Each row of a before or after table is a point. The points were changed in one or more steps. Then noise was added and the rows were shuffled. The steps act on columns, c1 being the first. Name the steps. A step turns or swaps two columns, mirrors them in a line or flattens them onto one, adds a multiple of one to another, or multiplies or shifts one. Angles are multiples of 10 degrees, from the lower column toward the higher: turns from -170 to 170, lines from 10 to 170 but not 90. Use the fewest steps. Two steps may share a column if one is a turn and the other turns, adds or multiplies; they go together, in the order done. Otherwise the lowest column goes first.

Before, 11 rows:
|  41 | -16 | -32 |
|  23 | -35 |  14 |
| -17 |  -6 | -32 |
|   7 | -46 |   9 |
|  36 | -20 |  36 |
| -17 | -14 |   1 |
|  52 | -31 |  35 |
| -17 |   9 | -29 |
| -14 |  12 |  11 |
|  17 | -48 | -20 |
| -12 | -19 | -29 |
After, 11 rows:
|  13 |  11 | -28 |
|  19 |  -6 |  12 |
| -32 |  40 | -21 |
| -43 |   1 | -30 |
|  21 |  -4 | -31 |
| -33 |  25 |  14 |
| -41 |   7 |  38 |
| -59 |   9 |  36 |
|   6 |  20 | -28 |
| -21 |  43 |   9 |
|  13 |  16 |   0 |
Steps: turn c1 and c2 by -160 degrees

Before, 8 rows:
|   8 |   9 |  -5 |  23 | -32 |  -2 |  24 | -15 |
|  -9 |  -6 | -13 |  38 | -27 | -10 |   5 |   7 |
| -14 |  -4 | -25 |  19 |   5 | -17 |   9 |  -8 |
|   3 | -30 |   4 |   7 | -12 |  -2 |  13 |   8 |
|  -7 |  -2 |   9 | -24 |  -4 | -36 | -21 |  -9 |
|   9 |  13 | -14 | -28 | -36 |  -2 |  -7 |  -6 |
|   7 |  -6 | -13 |  16 |   3 | -17 | -18 | -15 |
|  -2 |  31 |  17 | -44 | -18 |   7 | -26 |   0 |
After:
| -14 |  -3 | -23 |  21 |  10 | -22 |  37 |  -4 |
|   6 |  -6 | -15 |  17 |  13 | -23 | -25 |   3 |
| -10 |  -2 |  -1 | -22 |   8 | -44 | -46 |   5 |
|  -5 |  33 |   8 | -44 |  -1 |  11 | -62 |  16 |
|   9 |  12 | -16 | -28 |  -2 |   0 |  -3 |  38 |
|   3 | -33 |   6 |   4 | -12 |  -5 |  18 |  11 |
| -10 |  -4 | -12 |  39 | -13 | -13 |  15 |  28 |
|   9 |   8 |   6 |  26 |  11 |  -5 |  43 |  32 |
Steps: turn c3 and c7 by -20 degrees; multiply c7 by 2; mirror c5 and c8 in the line at 140 degrees; multiply c6 by 1.3
